Each row is a point. The ring and each string are closed loops that go straight from each point to the next, and from the last back to the first. Before rounding, they use only three directions, however many columns there are. Count how often each string passes through the ring. Passing back the other way cancels.

Ring, 10 rows:
0 -27 24 6

-14 -28 28 -19

-22 -25 26 -27

-22 -8 19 -24

-9 18 13 -13

16 50 9 7

27 54 8 22

28 37 6 36

21 7 9 40

11 -14 14 31
String (27 x 4):
34 91 17 -10

18 41 17 3

6 19 4 23

33 63 -1 40

48 79 7 35

42 68 14 22

6 9 13 12

0 -6 3 32

37 51 -1 53

59 95 9 35

38 67 14 18

16 31 14 9

4 18 4 21

19 64 5 10

19 71 13 -9

18 63 21 -19

2 23 17 -9

-8 2 14 -4

-26 -19 11 -8

-43 -22 15 -37

-16 16 25 -43

1 18 22 -16

-9 -3 15 -3

-29 -24 9 -5

-20 12 13 -23

5 56 18 -26

14 49 17 -9
Times through: 5

Ring:
-6 0 21 12 9 -27 -10 -33 3

-1 -7 65 5 18 -9 4 -41 -8

4 4 65 3 14 8 12 -23 -13

1 32 36 8 9 11 14 -3 -6

-1 32 -20 12 -8 -2 -6 20 2

-4 9 -17 12 -6 -22 -17 -1 4
String, 23 rows:
-3 -4 -33 10 -15 -23 -27 10 3

1 3 -14 7 -11 -8 -15 13 -2

3 6 -28 6 -17 -3 -17 28 -3

-2 39 -45 14 -15 -5 -11 34 6

3 28 -27 8 -15 7 -7 36 -2

3 19 -2 7 -7 6 -3 19 -5

5 17 -1 5 -9 10 -2 23 -8

0 51 9 12 3 11 13 13 0

-3 61 14 16 10 6 16 3 4

-5 54 13 16 10 -1 12 -4 5

0 15 12 8 0 -2 -2 0 -4

-2 24 7 11 2 -6 -1 -2 0

-5 36 -22 16 -4 -13 -7 9 8

-7 31 -47 17 -11 -24 -18 14 12

-6 19 2 14 4 -19 -7 -13 5

0 3 8 7 -2 -9 -9 -3 -3

-1 -12 -2 7 -6 -19 -20 -6 -2

-10 -1 24 15 14 -37 -12 -46 7

-13 9 43 19 25 -42 -4 -66 10

-5 13 30 12 12 -17 -1 -28 1

-3 7 23 10 7 -14 -4 -20 -1

-11 15 27 17 17 -34 -5 -46 9

-11 8 -2 18 7 -41 -17 -34 12
Times through: 1
String:
-4 35 -1 14 3 -9 0 -1 5

-7 45 -31 18 -4 -14 -7 12 11

-3 28 -62 14 -21 -14 -22 36 8

1 6 -37 8 -19 -9 -21 27 0

2 1 -8 6 -10 -6 -14 12 -4

-2 -1 -28 9 -13 -19 -23 11 2

-9 3 -26 16 -5 -38 -25 -13 10

-12 17 13 19 14 -39 -9 -42 12

-9 14 26 16 15 -29 -4 -40 7

-14 5 43 18 25 -45 -7 -69 10

-9 -7 52 13 22 -36 -6 -63 3

1 -12 32 5 4 -11 -8 -20 -7

0 -15 48 4 10 -11 -4 -30 -9

-2 -18 90 5 27 -15 6 -63 -10

-2 -6 94 6 30 -10 12 -62 -9

-1 0 94 6 29 -4 16 -56 -10

6 -13 95 -2 21 11 15 -37 -20

5 2 95 1 24 14 21 -37 -17

-1 23 71 9 23 3 19 -35 -7

0 17 42 8 11 1 8 -16 -6

4 7 27 4 0 7 1 3 -10

7 9 23 2 -4 16 3 15 -13

2 43 33 9 9 16 18 4 -6

-3 65 26 15 14 11 23 -1 2

3 36 -3 8 -6 13 4 26 -4

4 15 -6 5 -10 7 -5 24 -7

1 16 5 8 -2 -2 -4 6 -3
Times through: 0
